Each point is reached from the start by the listed moves, each made once or not at all, plus a little noise. Is the number of moves made odd or even? Then give how often each move was made.

Moves:
(1): [ 19 -32 -52]
(2): [ 26 -13  -1]
Start: [ 0  8 34]
Points:
[-2 11 32] -> even (0, 0)
[ 42 -39 -20] -> even (1, 1)
[ 18 -21 -21] -> odd (1, 0)

Moves:
(1): [-23 -10  33  23  11  41   1  -2]
(2): [ 27  65  -1 -17 -35 -12 -42   4]
(3): [ 22  12  -5 -11 -18   3   5   1]
(4): [ 33   3 -15   4   3 -23 -10   5]
(5): [-17 -29 -23   9 -23 -29 -36  31]
(6): [  7  -1  13  -8  17 -22  -7  22]
Start: [-2 -5 12  3  0 30 19 -1]
Points:
[ 36  42  -3 -24 -61 -29 -60  57] -> even (0, 1, 1, 0, 1, 1)
[-20 -35 -10  11 -24   0 -16  29] -> odd (0, 0, 0, 0, 1, 0)
[ 57  63  -5 -10 -31  -5 -33   8] -> even (0, 1, 0, 1, 0, 0)
[ 37  -3   9  -1  22 -16   2  27] -> even (0, 0, 0, 1, 0, 1)
[ 13  31  28   1 -48  11 -60  54] -> odd (1, 1, 1, 0, 1, 1)

Moves:
(1): [-13  -1  27  26 -13   5  10  10   6  32 -20   3  23  -2]
(2): [ 18  -3  19   9   9   5   4  -6  18  18   4 -33  -8  -1]
(3): [-41   3   5  -6   4  12 -23  14   6  34  23  -4   6 -12]
(4): [  5   1  -5   5  13  -2  13  22   9  12  11 -30 -16   6]
(5): [  7  24  13   4  -5   4 -21  -6   2 -16 -22 -12  -4 -14]
(6): [ 14   1   4 -18 -12 -19 -18   3   7  -2  18   7  -5   8]
(7): [-10  45 -21   2 -27  10  -7 -10   5  28 -24  -1   7  -3]
(8): [ 27  32 -22 -18  17  -5   5  12  17  24  13   5  13   8]
(9): [ -3   7  -3  -4  21  16 -26  31  -6  -6 -21 -11 -15   5]
(10): [-27 -14 -41   2  -3 -20  18  -4   0 -20 -34  -2 -13   1]
(11): [ 24   3   5  -9  19 -12   5  26 -44   7 -29  20  30  22]
Start: [ -8   0   0   1   9  13 -17   9   0  -2  -8   6 -16  -8]
Points:
[-12  44   7  11 -42  10 -33   9  18  61 -34  17   9  -2] -> odd (1, 0, 0, 0, 0, 1, 1, 0, 0, 0, 0)
[ 29  86 -41 -29  39  18 -43  70 -25  49 -72  21  18  24] -> even (0, 0, 0, 0, 0, 0, 1, 1, 1, 0, 1)
[ 33  45   0 -38  81   7 -56 110  11  91  12 -39  -7  27] -> odd (0, 1, 1, 1, 0, 1, 0, 1, 1, 0, 1)
[ 54   4  21 -12  37 -16 -10  55  -9  33  -4 -31 -16  29] -> even (0, 1, 0, 1, 0, 1, 0, 0, 0, 0, 1)
[-21  36 -29   3 -28 -22 -11  33 -26  43 -95  33  28  14] -> odd (1, 0, 0, 0, 0, 1, 1, 0, 0, 1, 1)
[-29  23   0  -6  55  17 -57  62 -24  14 -87 -39 -19  -3] -> even (0, 1, 1, 0, 1, 0, 0, 0, 1, 1, 1)

Moves:
(1): [ 20   3  -7  -1   9  17 -13 -21   6   7 -21  31  26  23]
(2): [ 15  -4  -2  23   0  -1  12   3   9   0 -20  -3 -10   8]
(3): [  5 -15 -21   5  -1 -14 -22  -3  -8   3  16  38 -29   5]
(4): [ -9   0  -1 -18   4  20 -14 -23  -9   4 -13  -7   3 -11]
(5): [ -1  -1  27   1  -2 -16   4 -18  18 -15  -7  -4   5  -2]
(6): [ -7  30  -5   2  10 -19   6  18   0 -27 -22  14  -6  14]
(7): [ 10 -17 -10  -2  -6   1   8   6  -9   4  10   9  15  -9]
(8): [-14 -13  20   0  -6  11 -16   3 -33 -17  -1  12  -8  -8]
(9): [ -8 -46 -17  30   9 -36   2  -8 -19   1  16  -6   5   6]
(10): [ -5 -15   7   6  10   0  17 -19  20  38  -4  12  -9  -2]
(11): [ -2 -26  -5 -20  14  -1   6  12   3  25 -11  -8   1  20]
(12): [ 16 -15  12  10  34  26  -4   1  27  10   5 -16  14  -4]
(13): [ 27 -12  18 -10   0  -2  -4  -2 -39  -3  14  17   3   7]
(14): [ 32  12  -2   0 -20 -20 -11  23  -1  18 -16  24  20  -4]
Start: [ 11 -12   4  -7  14   0  -5 -11  -2   6   3   1   2  13]
Points:
[  51 -107   -4  -11  100    7    0  -50  -21   65  -22   46   53   57] -> odd (1, 0, 0, 1, 0, 1, 1, 0, 1, 1, 1, 1, 1, 0)
[ 42 -48  60 -10  45 -12   9 -35 -20  15 -70  71   4  73] -> even (1, 1, 0, 0, 1, 1, 0, 1, 0, 1, 1, 0, 1, 0)
[  81 -121   20   33   46  -23  -13  -13   -5   42  -42   39   71   42] -> odd (1, 1, 0, 0, 1, 0, 1, 1, 1, 0, 1, 1, 0, 1)
